Every row gives one point. A path goes straight from each point to the next, and from the last back to the first. The post is the endless flat space through its rows: a point in 2 columns, a line in 3, a plane in 4, and so on, so that a path can go around it. How many times does the path go around the post? Going back the other way cancels.

Post (1 x 2):
[[ 9 11]]
Path (32 x 2):
[[-52  47]
 [-31  41]
 [-10  -2]
 [ 14 -31]
 [ 42 -16]
 [ 53   8]
 [ 17 -21]
 [-32 -32]
 [-59  57]
 [-23  38]
 [-14 -16]
 [ 16  -9]
 [ 53  -2]
 [ 28  49]
 [-41  67]
 [-67  34]
 [-15 -27]
 [ 24  -6]
 [ 47  19]
 [ 18  75]
 [-25  56]
 [-23  -8]
 [ 20 -36]
 [ 36 -29]
 [ 18 -42]
 [ 31   1]
 [ 43  29]
 [-18  50]
 [-41  27]
 [ -8  -8]
 [ 34 -46]
 [-26 -28]]
Times around: 3

Post (7 x 8):
[[-17   7 -14  11  14  14 -25  31]
 [ 79   8 -31  14  12   1  45 -13]
 [ 65 -26 -46  11 -47  35  69 -11]
 [-19 -33  -1  72  -6   3   6 -20]
 [-26  46  -9  -9  19 -32 -10  31]
 [-16  39  -8 -75   7  26  36 -35]
 [-20 -10  52  37 -39 -10  10 -57]]
Path (28 x 8):
[[-26  35  36 -95 -31 -43  57 -50]
 [ -3 -14  18 -17   6  45 -11  12]
 [ -4  19  10  23   4   7   4   2]
 [ 96  -3 -60  45  29  29  44 -28]
 [ 19  75 -35 -54   9 -24 -34  32]
 [-27   1  28  -4 -35 -63  59 -37]
 [ -7 -38  16  23 -24  33  48 -39]
 [ 67  35  27  37 -39  10  39 -22]
 [ 46  76  29  -2 -45 -40  19 -54]
 [  6  36 -19 -21  15  -7  10 -24]
 [ 73  -5 -37  37 -21  31   6  35]
 [ 17   3  -6 -26  12  66  46   3]
 [ -2  -7  22 -22 -28  23  28 -19]
 [ -6  -3   1 -25 -21 -25  27 -32]
 [-16  -2  17  37 -13  19 -22 -41]
 [-29  12 -25  50  25  52  11  -7]
 [ 50 -22  44  33 -10  24  33  -5]
 [ 14  -5  -7   9   2 -41   9  65]
 [ 21 -54 -71  11  -1  57  67 -55]
 [  0 -18 -21  82  -9 -21  12 -24]
 [-39   5  26  58 -13   3 -56  36]
 [-52 -18  56  67 -17 -36  20 -49]
 [ 15 -93  -3  21 -31  42  12   3]
 [-11  -3 -13 -52 -33 -15  -4   9]
 [  8 -44 -15 -18 -53  48  68   3]
 [ 48 -23  46  67 -14  53  23 -34]
 [ 51  39  33  -6   4  36  -2 -57]
 [ -8  51 -13 -58  -2   5 -10   0]]
Times around: 0

Post (17 x 18):
[[-33 -27  -9 -23  51  23   3 -19  10  37   2  14 -25 -23 -15 -19 -19  10]
 [-42  47  20   0   1 -21 -14   5   0   5  -3 -18  13  -9  -3   0   3  37]
 [-26 -34 -16 -30  15  -6 -54  21   0  18  26  -7   5 -16 -38  18 -16  13]
 [  0 -63 -56 -31  62  -9   1 -17 -32   7 -43   1 -41  67 -43  15  35   4]
 [ 40  27  42 -23  25 -20   7  27 -13 -29  28 -25  72 -21  16  33 -51  -5]
 [  2 -17 -37 -11   8  16   1 -23 -37 -13  -2 -33  23   3 -46  -8   8  21]
 [-20  -8 -25 -10  19 -10  13 -27  -5 -27  23  11 -34  -9 -51  52  -9   6]
 [-38 -44 -27  -4  -1   4  15   7 -14  -6  -1 -30 -63  10   9   1  -1  -9]
 [-29 -25 -44 -29   7  72   6   9  12  -4 -16 -24 -17  35  -9  33  36   8]
 [ 44  24   6  17  -9 -35  -9  27  14 -16   2  20  74   4 -27  -9 -52  -7]
 [ -5   0  29 -37 -14 -22  -8   4  -4 -16 -11  -5  86   9 -13 -25  45 -52]
 [-33 -22  -2 -35   8  28  -7  16 -37  16 -23  -2 -50 -23 -62  13 -29   7]
 [ 29  20 -19 -46  34 -59  43  36  92  41 -16 -31  -1 -42 -80 -29  37   6]
 [ 30  40  96   2 -17 -10   6  30   5 -28  62 -12  44  10 -14  -2  -1  15]
 [ 47  71  75  19 -48 -53  -1  27 -19  52  57  -2  64 -11  -3  14  -4 -22]
 [ 47  15  69   0 -51   5 -52 -16 -31 -20  25 -19  40   1  12  40 -39  13]
 [ 51   2  77  41  12 -24  -2  23  16   7   2 -33  67  13 -21  41  12 -18]]
Path (29 x 18):
[[ -11   -4   16  -11    0    8  -28   41   10  -28   48  -24   12  -20
   -26   63  -85    4]
 [ -41    9   63  -34   15  -14   16  -51  -14  -37   12  -31   56   20
    -5    5   19  -10]
 [  35   19  -18   17   35   24   17  -15  -57   10   34  -95  -12   -1
   -27   12  -43   56]
 [  -2  -29    8  -14   52    1  -10  -43   -3   14   19   34  -44   -9
   -46  -38   17   -2]
 [ -53  -44  -42  -24  -82  121  -24   18  -22  -28   26  -42  -39   25
     6   33   66   23]
 [   3   22   10  -17   13  -47    7   16   34   43  -33   55   -6  -25
    31   10   28  -59]
 [ -21   -6   37  -70   18    7    3    3  -51  -10    8    2    0  -24
     5  -32   44  -13]
 [  24  -27   45  -33    4  -11   25   63   33    9   41  -19  -20   26
   -17   46   36   18]
 [ -12   -2   38  -52  -27   -2   24   37  -71   35   18  -17   40   29
   -54   11   55  -36]
 [  28   43   60    8  -53  -58   35  -14   14   37   18  -35  -25   28
   -13    0   30  -43]
 [ -13   25   14  -52   53   53  -12   84  -14   65  -63    2  -11   14
   -60  -31    2  -10]
 [  14  -24   24  -24  -26   61  -40   -6  -14   12   18  -10  -29  -34
   -37   51   44  -28]
 [ -67    8   20  -42   -6   -7   -4    4   41  -15   72   18  -42  -53
     6  -13   26   35]
 [  -9   46   71  -47  -82    9  -37   17   -6  -16   45  -37   55   18
    12    5   27   30]
 [ -35  -35  -22   -1   20   15  -35  -22   15  -24   15  -13   13   23
    -7    3  -25   36]
 [ -56   33   20  -23  -12  -62  -43  -15   29    3    4  -13  -22  -54
   -62  -13  -29   33]
 [ -39   48    0  -56   -1  -66   -6  -28   14    8   -7  -44   46  -27
    -6   12  -19   27]
 [  40  -27   58   -7   -4  -72   11    7  -17  -11   37   26   22   21
   -40  -32   -2   -8]
 [  -5    4  -13   10   15  -34    3  -14  -62   34   18   10   -7   51
    18   12   50   -2]
 [  60 -109   34  -15   47   31   -6   30   15   -5  -24   15  -26   20
   -51   54  -26  -28]
 [  37  -33   53   -8  -53  -13   -8  -35  -70   67   44  -18   -6  -30
     1   52  -53  -15]
 [  93   26  -14   -9  -38  -45   -4  -22  -63   11   11   -3    2   54
   -29   13  -43    5]
 [  -7   15    7    1   16   17    1  -13   25  -37   17  -45   19   25
   -11    3   41   -1]
 [ -67  -12  -18  -38    2   -1    0  -32  -43  -38   12    3   -5   -4
   -10  -17   38  -21]
 [ -39   -3    1  -18   22   -3   13   11   85   16  -88   10   87  -53
     8  -38   61  -20]
 [   5  -55   -6  -10    3    7   -2  -28   28  -35   -6  -39   34  -38
    -6   12  -54   34]
 [  86   19   11  -18  -47  -17    1   23   88   58   15   44   37  -50
   -37    1  -43  -23]
 [ -26    8   -2  -27   11  -11    7   42   -2   44  -24   -3  -60   22
    -6    0   41   11]
 [  31   23   -2   28   31   32   -2   21   10  -53   49    8   38  -13
   -58   82  -62   17]]
Times around: 2
